Each row of a before or after table is a point. One or more steps were done to the points. Then noise was added and the rows were shuffled. The steps act on how far a point lies along the listed directions, d1 being the first. Name the steps. A step turns or swaps two directions, mirrors them in a line or flattens them onto one, adds a multiple of one to another, or multiplies one. Angles are multiples of 10 degrees, from the lower direction toward the higher: turns from -170 to 170, lines from 10 to 170 but not 90. Use the fewest steps. Two steps may share a direction if one is a turn and the other turns, adds or multiplies; they go together, in the order done. Otherwise the lowest direction goes first.

Directions:
(1): [ -1.7 -19.9]
(2): [-19.9   1.7]
Before:
[[ 7.4 -5.1]
 [ 0.5  4.5]
 [-1.0  0.8]
 [ 2.3 -0.4]
 [-4.2  2.2]
 [ 0.1 -3.7]
 [ 6.6 -7.9]
 [-0.5  5.0]]
After:
[[ 2.2 -1.0]
 [ 5.3 -7.4]
 [ 1.6  4.9]
 [-3.3  3.6]
 [-2.0 -4.1]
 [-0.6  0.7]
 [ 1.9  4.2]
 [ 4.0 -9.8]]
Steps: turn d1 and d2 by 20 degrees

Directions:
(1): [ -0.5  14.2  -2.2  10.4 -21.9 -25.2 -12.7   2.7]
(2): [ 12.2   8.2 -22.4  -0.3   1.7  -5.6  23.9  16.6]
(3): [36.2  2.3  8.6  0.9 -7.8  7.2 -2.2 -9.5]
(4): [  5.9 -17.7 -10.8 -16.9   7.1 -23.1  -1.9 -16.2]
(5): [ -0.3  14.4 -21.2  14.6  14.0   6.9 -10.5 -19.3]
(6): [  4.6 -12.8  11.1  28.7  15.6 -13.0   6.7   2.8]
Before (10 x 8):
[[-0.1  2.3 -8.5 -0.1  1.0 -7.8 -1.7 -0.7]
 [-3.9  1.3 -5.5  0.6  1.9  0.7 -0.3 -3.7]
 [-1.0  1.5 -5.0  5.6  1.2  0.2  0.1  4.6]
 [-4.5 -1.3 -4.0 -0.2  3.1 -0.4 -3.5 -1.6]
 [-5.0 -7.0  3.1 -1.7  1.8 -3.0 -4.5 -3.8]
 [ 7.0  9.0  1.2 10.8 -1.4  3.3  0.8  0.6]
 [ 7.4  4.2 -6.5 10.8  3.3  1.7  0.8 -2.1]
 [ 7.4 -1.3  0.2  3.9  3.3  4.4  5.2  4.0]
 [-5.5 -7.7  7.0  3.4  3.2 -1.7  1.3 -0.9]
 [-3.4 -7.9  5.0 -6.1 -0.4  0.1  3.0 -1.5]]
After, 10 rows:
[[ -2.3   1.0  -4.6   9.3   1.9  -2.9  -0.1   5.7]
 [ -4.7  -9.2   5.0  -8.0   2.7   3.8   3.9  -2.8]
 [ -5.8 -13.1  11.1  11.9  10.2  -5.0   4.9   0.7]
 [ 12.6   8.6   4.6  16.2  -1.0   0.1   0.2   0.0]
 [ 11.6  -3.6   3.1  10.4   5.9   2.1   6.9   3.3]
 [ -6.5  -7.9   3.9  -0.7   4.4  -3.9  -3.9  -2.7]
 [ -7.0   0.0  -4.8  -0.3   1.3  -2.3  -4.3   0.0]
 [ -1.5   3.7  -9.1  -0.3  -1.1 -10.0  -2.3   0.0]
 [ 11.5   4.9  -2.8  19.6   2.2  -5.3   0.6  -1.0]
 [ -5.7   3.8  -7.7  -0.1  -0.5  -2.2  -2.0  -3.0]]
Steps: add 0.7 times d5 to d1; multiply d3 by 1.6; multiply d6 by 2.5
